Each row is a point. The window is the flat piece filled in between its corners: a triangle in 3 columns, a solid with four corners in 4, and so on. A path goes straight from each point to the next, and from the last back to the first. After which points does the path pass through the window?
In the rows, zero is written as 128.

Window (4 x 4)
[[136  96 112  97]
 [ 71 143  79 116]
 [167 170 167 144]
 [178  93  85  99]]
Path:
(1): [139 156  82  75]
(2): [140 212 151 107]
(3): [149 115 135 148]
(4): [165  75  93 119]
(5): [187 136 116  76]
(6): [182 125 121  64]
(7): [148  92  83 159]
(8): [ 88 124  89 133]
(9): [108 139  95  72]
(10): [143 171 138 104]
(11): [197 100 109 161]
(12): [ 85  86 115 140]
Through the window after points: 2, 6, 8, 12

Window (6 x 6)
[[ 84 127 110 192  79 106]
 [143 168 178 172  87 159]
 [124 142  75 100 186 152]
 [115 161 139 134  83  86]
 [134 159 104 125 208 104]
 [141 112 126  97 194 110]]
Path:
(1): [117 185 211  74 148 163]
(2): [107 137 172 133 165 119]
(3): [182 128  79 106 150 134]
(4): [164 126 114 181  68  62]
(5): [114 147 144 118 154 119]
(6): [116 130 126 101 187 118]
(7): [171 129 109 144 168  98]
(8): [163 167  50 117  96 132]
(9): [108 137 131 129 180 149]
(10): [ 75 170 154 125 134  97]
(11): [160 117 128 135 152 136]
(12): [184 122  91 121 156 125]
(13): [ 56 173 122 119 212  66]
(14): [102 123 144 134 140 145]
(15): [189 201 101 149  65 114]
(16): [166 140  97 211 110 130]
Through the window after points: 2, 6, 8, 10

Window (9 x 9)
[[113 153 157 198  98 110  65 104 134]
 [146 125 125  91 126 137  59 183  39]
 [143  66 163  75 107  95 103 128  78]
 [212 204 177 166 165 113 144 132 183]
 [233 156 136 167 154 119  89 113 189]
 [116 103 162  81 141 155  82 114 112]
 [ 84  83 127 185 147 127 118 129 111]
 [ 76  64 160 107  89 122  58 180 119]
 [118 156 105 161 118 100 125 103 185]]
Path:
(1): [159 101 157 125 145  72  93 145 125]
(2): [115 108 115 125 142  75  16 136  70]
(3): [102 111 169 171  96 144 117 136 155]
(4): [165 145 156 120 100 165 157 104 108]
(5): [118  73 131 134 168  70  45 160 145]
(6): [137 153 141 151 150  84  89 130 134]
(7): [141 114 143 163 127 155 104 137 147]
(8): [156 104 129 163 105 188 116 160 134]
(9): [122 146 148 116 148  94  58 131 100]
(10): [117  99 133 116 197  98  43 127 214]
(11): [151 151 151 146 119 144 108 134 102]
(12): [129 121 134 133  73 167 101 124 110]
Through the window after points: 2

Window (11 x 11)
[[135 159 147 155 147 128  91 145 139 143 134]
 [169  97 106 135 172 132 212  78 121 129  83]
 [112  96  78 148 172 200 188 135 182 159  50]
 [123 132 128 123 119 116 132 171 121  80 180]
 [128  95 155 161  74  83  99 178 125 143 165]
 [118 145 157 105  79 120 135 121 149 124 130]
 [ 67 152  89 171 121  91 108  97 161  90 106]
 [139 151  38 137 170 146 206 139 158 161   7]
 [156  84 157 104  90 125  62 163  95 103 135]
 [172 114  98 129  85 149 124 112 102 133 174]
 [ 57 134  63  95 178 105 163  92 120 166 135]]
Path:
(1): [169 131  50 141 168 117 141  95 188 115 112]
(2): [ 34 141 163 141 102 121 160 153  86 156 122]
(3): [126 106 116 147 147 164 165 127 124 148  89]
(4): [137 121  68 112 151 121 168 132 195 101 110]
(5): [175 129  74 113  99 108 128 127 190 165 145]
(6): [ 88 100 149 152 119 141 127 131  39 107 152]
(7): [ 83 147  72 177  76 200 143 139  95 119 110]
(8): [150 117 121 136 130 108 133 120 149 124 119]
(9): [149 106 107 119 140 123 144 133 172 133 101]
(10): [113 138 101 161 129 133 145 149 127 149  95]
(11): [ 97 124 114 140 114 124 158 151 110 132 110]
(12): [145 144  85 105 192 114 125 104 189 123 112]
Through the window after points: 3, 5, 9
